Rows are points. To make a cloud, some directions were put in groups of two or more. Within a group, all points are equally far from the middle, so they leave a hole (a ring in 2 directions, a hollow ball in 3). The other directions are filled evenly. Then the cloud was stretched, turned, moved and blurred a little. Count the holes, and give their numbers of directions, smallest first.

Cloud (21 x 3)
[[-0.03  0.84 -1.12]
 [-1.12 -2.04 -1.48]
 [ 0.47 -0.05  1.96]
 [-1.02 -3.53 -0.78]
 [ 0.59 -3.22  0.20]
 [ 3.27 -0.84  1.96]
 [ 0.51  1.39 -1.74]
 [ 3.14 -0.35  2.21]
 [-1.63 -0.75  1.52]
 [-0.44 -0.07 -0.57]
 [ 0.64 -3.91 -1.16]
 [ 1.25  2.34 -0.05]
 [ 0.38  0.72  0.23]
 [ 2.55  1.47  1.04]
 [ 0.78  3.00  1.43]
 [ 1.61  0.67  0.58]
 [ 1.60 -0.14  2.24]
 [-0.01 -1.42 -3.71]
 [ 3.88  0.38  1.76]
 [ 0.27 -1.70 -0.48]
 [ 2.58 -1.53  2.71]]
Holes: 0

Cloud (32 x 4)
[[ 0.51  2.30 -0.77 -0.78]
 [ 2.39  0.31  0.93  1.73]
 [-2.01 -0.96 -2.29  2.70]
 [-0.41  1.61  0.88  1.40]
 [ 1.67 -1.39 -0.59  0.73]
 [ 0.23 -0.82 -0.25  2.51]
 [-0.71  0.75 -2.94  2.11]
 [-2.97 -0.53 -3.43  1.77]
 [-1.32 -1.01 -0.25 -1.54]
 [-2.10 -1.20 -1.83  2.86]
 [ 1.15  1.06 -3.50  1.43]
 [ 0.15 -2.09 -1.86  1.01]
 [-0.54  2.18 -1.31 -0.42]
 [-1.83  1.03 -2.87  1.43]
 [-1.81 -0.68 -2.29  2.78]
 [ 2.42 -1.27 -2.09 -0.30]
 [ 1.38  2.36  0.25 -0.50]
 [ 1.74 -0.72 -1.46  2.49]
 [ 2.41 -0.36 -2.15  2.54]
 [-1.68  2.00 -0.39  0.71]
 [-3.56  1.29 -1.90  0.24]
 [-0.77  1.88 -1.88 -0.69]
 [ 0.93  0.25  0.92  2.00]
 [-2.41 -0.26 -3.81 -0.67]
 [-0.37 -1.75 -0.14  0.54]
 [-3.02 -1.42 -4.05  0.50]
 [-2.54  0.14 -2.81 -1.64]
 [ 0.32 -0.66  0.73  0.20]
 [-2.18 -0.97 -2.97  2.36]
 [ 0.66  0.76  1.15 -0.04]
 [-2.21 -1.62 -2.24 -1.97]
 [-2.74  1.43 -1.89 -0.29]]
Holes: 1 (3)

Cloud (50 x 6)
[[-3.62  0.00  1.01  0.20 -0.36 -0.91]
 [-2.74 -3.22 -1.49  0.07 -0.78  0.02]
 [-0.63 -1.11 -0.93 -0.70  3.70 -3.28]
 [ 1.16  0.12 -1.20 -0.26 -3.53  2.08]
 [ 0.54 -0.60  2.18 -2.81 -0.14 -2.55]
 [ 1.61  2.21  2.58 -3.11  1.80  1.88]
 [ 2.05  2.42  0.71 -1.32 -0.42 -1.50]
 [ 0.18  0.77  2.43 -0.47  2.40  1.36]
 [-0.66 -0.12  1.67  2.37 -0.61  0.05]
 [ 1.26 -0.30 -3.69 -0.04 -1.28 -0.59]
 [-0.78 -1.30  1.96 -3.05 -0.14 -0.84]
 [ 1.51 -1.77  0.10 -0.63  1.65 -1.37]
 [ 0.25 -1.30  1.17 -2.33 -1.26 -0.01]
 [-1.52  0.94 -3.40 -0.60 -2.61 -1.65]
 [ 1.29 -3.59  3.25 -1.22  1.03 -0.18]
 [-0.52 -0.13 -1.04  2.24 -0.09 -0.89]
 [-1.04 -2.04 -0.04  1.40  0.07 -0.26]
 [-1.40 -1.15 -2.73 -0.80 -2.40 -2.56]
 [-0.59  0.79 -0.32 -0.10  2.43 -2.93]
 [ 0.55  2.35 -0.26  2.20 -0.66  2.16]
 [ 2.52  2.37 -0.57 -2.88  0.04 -0.94]
 [-0.37 -1.66 -2.66 -2.02  2.61 -1.05]
 [ 0.53  1.12  2.59 -0.64 -2.25  1.53]
 [ 3.41  0.71 -2.00  0.35  0.56 -0.11]
 [ 0.75  0.59  2.63  0.63  1.21  1.52]
 [ 1.74  1.19 -0.32  1.59  0.46 -0.11]
 [-0.42 -2.02 -3.12 -0.48 -1.20 -3.48]
 [ 2.81 -1.07  0.77 -2.66 -0.46 -0.66]
 [ 0.87 -2.11  2.61  1.77 -0.83  0.91]
 [ 0.50 -0.70  2.15 -2.64 -0.78 -0.83]
 [ 0.71  1.68  0.84 -1.11  3.25  0.33]
 [ 1.01  1.00  1.70 -1.92 -1.16  0.42]
 [ 0.51  1.11 -5.39 -1.74 -1.00 -0.71]
 [ 2.33  3.77  0.07  2.58 -2.06  2.29]
 [-0.64 -0.55 -1.56 -2.68 -0.14 -4.47]
 [-1.42  0.50  1.35 -1.84  2.71 -2.23]
 [-0.60  0.16  4.74  0.66 -1.77  1.35]
 [-2.18  0.26 -1.30 -0.83 -1.89 -2.00]
 [ 0.44 -2.29 -0.19 -2.68  2.05  0.32]
 [ 0.22  2.63 -1.31 -0.24 -0.49 -2.23]
 [-0.68  1.20  2.30 -0.27  0.97  1.34]
 [ 2.19  0.65 -2.81 -2.50 -0.59 -2.01]
 [ 0.36 -2.07 -2.55 -0.25 -0.01 -3.56]
 [-0.33 -0.68  0.33 -2.00 -1.44 -1.31]
 [-1.45  2.85 -0.93  0.66 -1.59  2.33]
 [ 1.54 -0.90 -1.27 -0.48 -2.25  0.07]
 [-0.65  1.21 -1.24 -0.02 -3.75  1.34]
 [ 1.00  0.98  3.67 -2.26  1.16  0.01]
 [ 0.80  1.51 -0.50 -0.31 -3.52  0.94]
 [-1.13 -1.60 -2.27 -2.29 -0.02 -0.41]]
Holes: 1 (2)
